Rows are points. To make a cloud, some directions were put in groups of two or more. Within a group, all points are equally far from the middle, so they leave a hole (a ring in 2 directions, a hollow ball in 3). The other directions are filled evenly. Then the cloud was stretched, turned, moved and blurred a little. How many holes are there, and how many directions does each take, smallest first?
In the rows, 128 means zero.

Cloud, 14 rows:
[[166 122]
 [132  71]
 [167 118]
 [165 126]
 [ 84 148]
 [ 75 135]
 [146 152]
 [ 95  79]
 [113  71]
 [ 73 107]
 [ 91  83]
 [101 159]
 [ 76 138]
 [141  74]]
Holes: 1 (2)

Cloud:
[[104 113 148]
 [153 102 188]
 [130 125 186]
 [194 102 140]
 [191 129 174]
 [103 121 119]
 [170 133 190]
 [112 146 110]
 [187 132 180]
 [194 102 144]
 [112 109 165]
 [134 160 174]
 [193 149 161]
 [127 165 159]
 [169  76 153]
 [175 157 177]
 [112 109 104]
 [200 121 138]
 [144 177 127]
 [127  77 141]]
Holes: 1 (3)

Cloud:
[[149  59  96]
 [185 127  76]
 [165 138  89]
 [191 115 102]
 [185 111 116]
 [178 132  98]
 [ 65 100 152]
 [ 97 149 108]
 [ 73 102 119]
 [113  98 178]
 [ 58 134 130]
 [104  79 135]
 [176 111 130]
 [138 131  62]
 [178  75 110]
 [155 137 151]
 [ 97 156 117]
 [ 68 125 116]
 [164 106 144]
 [186 117 109]
 [116 166 143]
 [192 118  94]]
Holes: 1 (2)

Cloud, 29 rows:
[[163 131 102 175]
 [ 95  54 106 165]
 [167 114  79 124]
 [132  57 116  97]
 [119 123  86  79]
 [ 97 120 150 182]
 [126  56 150 105]
 [ 87  62 153 146]
 [137 159 117  90]
 [148  58 144 156]
 [ 60  97 113 159]
 [111  48 146 120]
 [ 81  65 132 167]
 [ 65 134 132 136]
 [155 150  97 100]
 [ 58 111  96 142]
 [ 98 120 174 142]
 [ 96 162 136 150]
 [156 148  80 137]
 [144 141 119 187]
 [115 124  70 177]
 [138 142 160 164]
 [158 104  72 126]
 [100  64 160 155]
 [149 128 149 179]
 [145 123 175 144]
 [ 60 125  99 144]
 [146  76  92  98]
 [154  62 101 117]]
Holes: 1 (4)

Cloud, 29 rows:
[[142 189 126  55]
 [145 143 111 165]
 [ 72 126  85 115]
 [168 134 103  90]
 [ 68 176 104 115]
 [ 62 130 107 126]
 [ 98 190 107  84]
 [124 119 113 170]
 [125 190 119 152]
 [117 147  70  76]
 [137 159 187  70]
 [ 66 167  93 110]
 [120 110 191  79]
 [111 129  61 112]
 [157 120 111 119]
 [ 79 175 131 145]
 [ 60 167 110 131]
 [110 183 140  58]
 [151 159  97 161]
 [ 84 165 106  71]
 [152 104 112  80]
 [121 103 105 140]
 [144 131  83 155]
 [115 122  87  66]
 [151 170  68 144]
 [138 103 106 110]
 [134 137  57 129]
 [ 61 141 122 149]
 [152  98 132  89]]
Holes: 1 (3)

Cloud (26 x 4):
[[ 93  70 103 189]
 [ 88 104  77 126]
 [158 134  94 173]
 [119 135  76 136]
 [102 154  99 135]
 [150 142 173 179]
 [116 122 118 206]
 [138  86  65 153]
 [126 104  61 162]
 [111 143 140 124]
 [137 152  83 142]
 [ 87  97 155 134]
 [131 132 115 190]
 [117  72 137 121]
 [102 119 139  91]
 [153  77 105  94]
 [105  89  85 175]
 [136 101 187 142]
 [ 53  79  85 116]
 [131 130  75 160]
 [126 143  73 172]
 [154 124 168 152]
 [ 66 179 159 134]
 [ 85 105 160  61]
 [ 74 150  57 118]
 [ 57 128 114 134]]
Holes: 0

Cloud:
[[168 128 175 125 164  63]
 [176 178 129 102 173  59]
 [ 80 119 143 141 167 122]
 [110  66 150 130 109 121]
 [ 99 156 108 135 131  42]
 [145 129  75 127  75 103]
 [146 134  97 169 150  64]
 [194 171 141 169 100 118]
 [ 60 150 149 134 148 105]
 [145 157 164 128  93 169]
 [159 120  70 154 159 124]
 [125 127 158 178  83 144]
 [173 127  87 165  90 138]
 [132 114  87  73 182 112]
 [183 144 115  95 143 171]
 [154 116  92 115  75 104]
 [ 96 184  84 120 139 151]
 [ 97 182 139 110 153  53]
 [156  80  80 130 129 118]
 [ 80 108  88  83 144 104]
 [175 127 135 119 114 175]
 [101 159 105 144 123  46]
 [ 98  98  91 118  92 131]
 [115 155 124 187  80 123]
 [ 88 101 165 152 157  91]
 [131 105 191 161  99 111]
 [ 79 149 113  82 108 147]
 [127  84 177 152 127 127]
 [159  84  84 130 112  96]
 [124 199  62 114 113 125]
 [122 111 105 138 172 152]
 [145 182  74  70 140 145]
 [162 197  71  81 134 135]
 [188 172  75  95 174 101]
 [137 126 125 174 102  54]
 [190  98  85 121 144 120]
 [114 206 108 119 142 148]
 [ 78  79 143 119 110  86]
 [109 164 113 151  92  54]
 [169 142 159 121 174  56]
 [193 164 161 147 102  77]
 [155 127 188 122 148 136]
 [128  97 181 151 155 100]
 [155 133 185 124 170  82]
 [176 100  79 145 137 136]
 [202 199 119 129 104 100]
 [144 188 140 105 135 172]
 [137 107 163 110 178  59]
 [120 150 153 152  74 160]
 [200 185 150 130 112  80]
 [173 115 144  80 108 128]
 [189 141 117 157 149 152]
 [174 194 114 130 174  94]
 [120 122 153 120  77 158]
 [155 156  72  95 178  71]]
Holes: 2 (3, 3)

Cloud, 48 rows:
[[160 115  86  80 132 133]
 [155  44 137 162  60 150]
 [ 98 101  93 160 149 110]
 [ 76 132  51 129  93 147]
 [142  42 102 148  98 142]
 [122 164 106 105  90 133]
 [ 99 145 139 147 207  81]
 [124 115  74 118 151 112]
 [121 180 108  87  44  81]
 [106 115 164 101 142 180]
 [139 146  94 133 118 199]
 [130 133 129 115 116 148]
 [133 121 165  73 152 101]
 [103  52 138 125 160 145]
 [ 95 172  95 106 160  93]
 [145 149 180 129 135 125]
 [134 148 188 152 155 142]
 [ 92 132 124 108 115 162]
 [155 144  86  61  93 161]
 [182 116 144  49 110  97]
 [ 57 145  79 151  98 118]
 [153  59 145 152 105 158]
 [131  96 204 122 123  98]
 [185 111 142  92 128  86]
 [130 167 140 146 157 133]
 [145 161 108  71  69  67]
 [128 129  62  79 100 153]
 [ 47 114 129 158  86 109]
 [143 143 138 152 121 135]
 [177 148  68  91 119 184]
 [108 145 133 153  88 155]
 [141 111 139 189 162 142]
 [139  80 110 178  73 113]
 [143 179  68 154  64 112]
 [130 106  86 148 102 123]
 [197 117 160 133 120 157]
 [145 143  77 112  71 184]
 [153 108  82 103 107 130]
 [129 152 132 101  15 167]
 [186  82 167 139 140 158]
 [ 92 121  69 122  62 174]
 [180  85 114  81 137 105]
 [193 109 183  76 107 113]
 [124 126 106 107 152 114]
 [ 89 118  39 120  78 137]
 [104 133 127 151  84 113]
 [115  96 105  92  80  88]
 [105 153 143  61  69 119]]
Holes: 0

Cloud, 78 rows:
[[133 142 165 169 140 140 198  78]
 [103 140 160 149 190 159 106  86]
 [139 133 140  83 146 178 105 122]
 [126 117 187 181 196 125 147  96]
 [125 129 155 116 234 144 135 199]
 [161  57 103  70 157 126 129 140]
 [181  79 118 170 166 140 102 134]
 [137  95  90 173 143  70 120 122]
 [174 168 123 114 137 174  83  90]
 [150 167 143  96 201 144 153 154]
 [ 88 165 126 129 173 140  97 180]
 [111 171 118 158 108 181  93  90]
 [168  97  72 127 182 173 152 116]
 [151 110 155 145  91  75 144  85]
 [146  90 144 141 157 176 154 108]
 [115  59 155 126 111  85 117  83]
 [111 155 120 170 179 157 144 131]
 [162 171 188 134 171 175 144 149]
 [126 106 120 161 127  48 100  99]
 [138 137 163 185 167  93 133 143]
 [168  72 107 139 207  70 138 114]
 [208 137 169 119 155 113  97 128]
 [130 102  92 106 184 175 128 196]
 [109  82 124 157 112 180 121 145]
 [118 189 178 110 128 133 164  90]
 [126  99 187 118 117  66  82  74]
 [176  82 197  91 120 138 108 165]
 [159 184 149  88 106 179 141 137]
 [ 79 118 169 114 119  69 124 124]
 [107 147 142 114 162 153 126 182]
 [192  66 138  99 181 158 135 105]
 [155  90 121  62 181 167 117 120]
 [108 153 135 115 166  72 178 111]
 [ 80 128 164 130 170 168 137 110]
 [146 121 105 119 151  76  99 147]
 [128  75 136 203 134 107 122 122]
 [147 138 213 165 145 196 138  72]
 [166 108 162 141 201 128 135 134]
 [111 133 188 108 132 110  95  66]
 [171 133  75 153 173 221 118 126]
 [121 112 182  80 189 121 122 175]
 [169 101  98  85 111  89 182 119]
 [ 92 106 105 142 119 128  54 123]
 [113 137 151  86 110 117 138  91]
 [133 158 191 100 134  54 140 117]
 [144  98 157 175 142 132  85 158]
 [172 122 115 173 114 134 136  68]
 [162 103  83  95 162 195 112 162]
 [119 202  99 104  90 137 113 133]
 [172 168 170 144 176 191 147 140]
 [176 148  96 140 195 158 136 118]
 [158 114  91  95 131 181  77 136]
 [200 137 116 108 158 180  94 122]
 [144  54 198 119 138 125 153 114]
 [137 113 121 143  97 150 140  87]
 [159  96 116 106 108 137 134 201]
 [117  90  64 169 191 182 121 113]
 [168 113 129 112 171 212 157 162]
 [144 164 147 109 105 110 106 133]
 [100  99 109 113 101  91 111 135]
 [175  78 148  64 183 113 166 115]
 [117 161 158 109 146 171 171 115]
 [106 173 141 160 106 205 117 149]
 [167 181 168 142 127 146 158  46]
 [111 140 171 118 176 145  69  92]
 [124  55 141 142 153 103 136 190]
 [142 109 101 114  81 110 148  70]
 [122 149  69 104 182 143 119 117]
 [177  83 119  93  85  92  87 149]
 [198 144 134 160 138 154 128 166]
 [103 119 123  82  86 201 121 113]
 [168 121 150 109 175 108 167 213]
 [138  87 158  65  94  83  92 178]
 [ 83 132 177  95 139 112 100  88]
 [179  79 150 147 181 121  85 153]
 [171 100  76 113 134 114 192 142]
 [159 160 103 130 168 162 136 176]
 [155 105 147  82 155 223  96 177]]
Holes: 0

Cloud, 74 rows:
[[ 83 127  86 135 186  84  69 169]
 [115  59 122 106 157 111  68 101]
 [100 164  69 113 153 152 198 153]
 [105  63 162 136 110 113 166 137]
 [ 83 107 143 112  85 178 169 133]
 [105 136  84  65  98 125  85 180]
 [172  94 108 153 147 157  87 112]
 [ 80 129 179  93 103 134 177 103]
 [127  79 123 143 105 126 189 148]
 [ 93 136 129 131 183 144 171 204]
 [136 102 113  81 102 121  86  67]
 [ 86  91 103 191 158 110 102 103]
 [155 144 123 137 179 129 179  76]
 [117 126 144 111 200 158 110 135]
 [183 102 171  95 153 146 161  62]
 [174 141 156 138 109 152 129 120]
 [145 185 157 108 182 151 200 150]
 [ 85 148 104 112 203 131 138 136]
 [196  98 137  86 146 142 123 152]
 [140  81 106 199 147 117 103 108]
 [133 135 134 190 157  88  63 164]
 [ 60 128  66 100 129 120 102 187]
 [171 110 109 166 110 109  77 133]
 [179 119  76 130 185 123  91 168]
 [124 180  94 129 188 115 171 112]
 [ 87  82 114  70 131 109 107 162]
 [133 112  94 109  59 157 152 108]
 [ 98 115 128  91 203 141 117 185]
 [152 150 113 157 120 162 204 168]
 [111  76 138 114  94  88  53 109]
 [104 173 127  84 122 155 178 150]
 [110  40 117 143 137 146 119 199]
 [146 170 150 113 146 130  49 128]
 [156  44  69  94 123 114 145 139]
 [176 146 153 145 138 135  95 122]
 [101  71 158 133 184 127  62 100]
 [124 146 155 163 135 158 181 127]
 [ 56 146 141 123 121 107 146 130]
 [ 94  90  81 133 166 138  61  91]
 [ 68  79 102 169 139 143 103 185]
 [115 164 114 119 203 105 171  77]
 [159  97 120  96 115  99  89 153]
 [113 151 160  85 118 150 159  76]
 [129  87 107 142 184 132 183 191]
 [ 91 186  99 125 174 141  97 118]
 [143  59 109 126  57 143 131 103]
 [ 97 102 104  98 196 154 158 180]
 [182  68 150  83 105 134 179 120]
 [ 61 145 125 116 176 100 138 161]
 [151 145 136 160 121 141  77  81]
 [ 88 178 106 127 112 136 155 116]
 [121 161 104 161 148 108 159 173]
 [129  77 115 199 174 175  98 139]
 [113  68 108 123  59 136  78 136]
 [130 129  90 120 176 173 112 124]
 [100  36 136 101 143 101 117 120]
 [ 98  96 167 101  72 159 105  74]
 [159 179 157  84 141 138 195 127]
 [ 44 130  99  55 131 102 101 115]
 [141 173 140 142 151 113 150  84]
 [200  73  96 144 143 126 174 125]
 [ 89 130 171 155 190 144 148 122]
 [112 178 122  70 121 121 177  77]
 [175 114 150 126 189 170 116 158]
 [ 88 153 128 153 198 108 103 163]
 [ 38 140 151 137 150 137 125 105]
 [ 60 136  76 125 158 131  43 165]
 [129 100 142 111 182 184 119 133]
 [ 39 127  52 123  96 131 114 116]
 [154  93 114 197 160 130 105 163]
 [ 99 123 106  89  77 113  99 169]
 [175 133  91 124 156 175 109 140]
 [ 92 109 116 166 162  91 135 106]
 [148  85 173  96  91 134 111 114]]
Holes: 1 (4)

Cloud, 82 rows:
[[194 146  74 164 114 139 187 118]
 [137 118 129 154  72 155  63 109]
 [146 128 146 138 152 184 122 145]
 [165 178 137 136 113 137  65 136]
 [144 171 154 142  98 225 153 163]
 [184 193 132 170 147 136 192 149]
 [201 134 118 124  88 130  82 114]
 [110  95  66 137 202 139 129 172]
 [201 183  76 123 217 159 158 127]
 [118 115 119 111 143 145  74 149]
 [169 173 153 135 152 156 113 116]
 [150 135  79 176 110 159 139 183]
 [194 145  45 114 110 166  89 102]
 [189 136 184 124  86 211 114  86]
 [157 121 136 142 147 160 157 110]
 [134 139 145  69  92 172 137  85]
 [154 126  60 131 185 170 113 165]
 [185 159 125 114 151 115 149 123]
 [102 186 147 179 123 202 135 133]
 [171 166  92 146  87 104  75  93]
 [159 185  71 128 135 123 126  82]
 [168 152 120 104 155 107 160 113]
 [193 138 157  97  66 188 186 128]
 [158 168 145 128 136 154  80 128]
 [150 163 107 113 127 153  83 132]
 [193 215 144 104 125 138 139 160]
 [133  93 199  69  84 174 176 129]
 [159 125 117 112 162 202 143  79]
 [110 125  77 135 156 116 159 187]
 [173 134  72 167 124 141  83  78]
 [141  98 131 185 150 171  71 136]
 [136  98 114 112 197  97 154 137]
 [172 132  77 158 211 149 134 144]
 [207 203 115 135 114 179 118 128]
 [ 99 124 126 106 177 133 132  87]
 [142 186 145 126 127 150 187 169]
 [178 119 117  89 114 170 165  96]
 [167 191 160 174 115 153 139 159]
 [143 122 146 104 177  88 187 124]
 [184 140 148  98  96 151 157 147]
 [130 112 152  71 150 170 150  86]
 [195 142 118 127 130 113 117  81]
 [159 127 130  81 121 194 181 151]
 [203 166 111 101 127 161  90  66]
 [189 141 154 107  95 150 185 133]
 [149 145  88 165 143 120 111 114]
 [112 173  99 153 186 114  90 137]
 [132 118 167 149  74 182 128  87]
 [151 153 112 155  82 181  65  97]
 [180 146 103 103 122 120 126 156]
 [165 116  54 135 175 115 144 163]
 [141 186  94  99 159  88 169 145]
 [140 117 110  76 179 149 204 174]
 [142 154 126  75 138 123 218 164]
 [141  92 199 121 162 150 168 125]
 [163 177 173 135 105 179 124 155]
 [107 114  95 144 149 144 155 121]
 [185 127 128 118 121 187 128 119]
 [159 188 110 181 158 147  58 122]
 [116 179 101 149 166 108 118 110]
 [134  91 165  99 124 163 192 134]
 [145 134 191  84  92 148 144  98]
 [141 147 162 151 117 149 125 128]
 [163 146 133 113 142 199  65 167]
 [101 203 129 112 137 111 154 151]
 [154 132 150 129 130 193 177 182]
 [211 121 117  89 141 113 123 148]
 [150 119 117 101 209 179 208 179]
 [160 162  91 106 122 187 128  85]
 [109 123 125  99 163 135 221 162]
 [116 191 102 179 180 158 138 118]
 [185  92 160 102  40 174 105 132]
 [153 146 154  86 127 120 176 196]
 [154 136 165 131 105 122 164 155]
 [111 175 146  73 126 166 127 155]
 [204 175 139 110 153 126 143 175]
 [185 157 116  97 149 156 162 102]
 [120  89 104 161 162 145 119 150]
 [188 152 116 155  80 162  67 124]
 [173 119 144 141 117 166 154 130]
 [148 128 158 122 160 194 184 179]
 [150 118 149 162 116 192 150 121]]
Holes: 0

Cloud:
[[129 130 149 111 204 134 167 156 169]
 [ 56  92 159  64 153 167 119  63 157]
 [102 149 126 170 145 137  77 128 177]
 [154 158 158 183 165 157 160 168 152]
 [ 88  90 126  60  66 120 144 123 112]
 [132 130 175 164 137 130 182 169 148]
 [ 75 152 109 107 115 147 123 149 121]
 [140 159 150 201 160 140 101 141 143]
 [119 109 137 152  60  95 128 126 139]
 [133 158 101 134 174 153 110 155 134]
 [135 145 185 124 128 145 151 176 144]
 [168 157 141 116 110  88 149 128 163]
 [105 116 134 139  71 154 100 120 114]
 [159 111 160 111 161 134 121 136 175]
 [ 65 137 159  95 103 158 160 156 103]
 [122 128 108 106 118 157 132 156 111]
 [116 138 168  91 178 146 143 140 203]
 [157 163 110 143 133 101 104 140 161]
 [102 144 154  92 163 205 103  85 149]
 [131 102 159 145 133  95 162 160 182]
 [102 107  94 148 143 187  78  89 164]
 [120 161 153 141 139 176 141 119 158]
 [130 131 179 108 117 146 144 185 130]
 [113 119 101  59 101 133 154 119  92]
 [125 119 122 137  73 144  94 203 116]
 [126 147 170 115 164 171 209 122 164]
 [105 114 105  48 143 132 129  98 103]
 [100 100 123 120 127 153 147  84 169]
 [161 131 153 132  92 120  90 170 102]
 [146 120 106 124 100 159 153 157 153]
 [ 96 146 123  55 142 138 104 112 105]
 [141 154 128 157 127 111 146 178 113]
 [ 86  56 141  87 112  97 164 149 145]
 [153 134 152 134 163 148 116 165 126]
 [112 137  66  94 149 183 111  88 153]
 [104 118  98  68 137 157 135  78 149]
 [108 108 131 110 110 113 119 100 130]
 [118 152 135 143 116 102 123 126 133]
 [115 140 149 186 164 180 129 161 162]
 [ 99 112 153 111 125 156 146 114 160]
 [ 96  92 175 126 203 158 160 122 147]
 [124 116 100  61 114 170 128 102 124]
 [ 79  75 130 124 122 131 194 115 176]
 [160 125 177 156 132 132 221 158 167]
 [163 114 147 127 130 161 162 123 148]
 [ 98 124 147 122 100 109 135 149 100]
 [103 106 150 131 173 136 124  99 138]
 [103 111 139  82 101 127 144 178 111]
 [ 88 110 100 123 131 157 132 154 152]
 [121 138 140 140 158 109 178 130 141]
 [112 183 156 141 109 128 173 146 153]
 [102 124 136 108  66 101 144 156 116]
 [128 144 165 152 147 136 145 203  98]
 [114 149 136 155 158 157 117 165 160]
 [182 173 140 149 146 122 133 159 190]
 [ 99  88 156 129 159 144 175 150 189]
 [125 124 140 111 110 160 101 148  76]
 [104  74 166  98 161 121 156 144 126]
 [152 122  82 154 158 177  95 123 133]
 [119 173 177 141 142 170 117 144 166]
 [ 95 126 114  97  70 132 109 159 136]
 [121  91 161  82 115 117 203 134 164]
 [153 145 153 134 166 150 185 131 101]
 [158 119 131  93 145 133 136 121 176]
 [109  81 175  80  90 110 223 153 159]
 [136 150 144 179 168 128  87 136 176]
 [112 100 183 129  79  76 166 181 127]
 [118 124  91 129  79 136  59 149  88]
 [130 182 189 167 134 123 190 179 135]
 [158 146 186 114 136 143 216 146 167]
 [107 131  94 103 102 129 117 156  99]
 [135 182 105 126 121 108 112 198 109]
 [112 168 134 173 147 168  86 128 174]
 [133 112 149 181 160 194 136 118 182]
 [103  84 132  88  66 119 183 155 134]
 [ 96 104 149  96 107 133  67 122 163]
 [117 103 177 127 148 107 171 157 140]
 [162 137  94 110  45 117 127 153  95]
 [119 107  78 107 174 147  90 132 150]
 [115 151 120  91 105 101 156 171  85]
 [117 120 105 134  84 129  85 120 129]
 [138 119 102 106 102 146 142 114 108]
 [101 116  85 103 130 116  99 150 135]
 [ 91 145 150 122 178 154  90 117 142]
 [125 122 119 125  96  79  76 128 112]
 [144 119 117 190 115 115 186 198 122]
 [151 147  64  97 137 101  97 116 117]
 [105 141 165  69  89  97 138 150 134]
 [109 158 129 112  67 139 126 109 112]
 [ 83  84 100   7  98 147 100  98 114]
 [ 92 124 161 114 172 145 122 154 103]]
Holes: 0
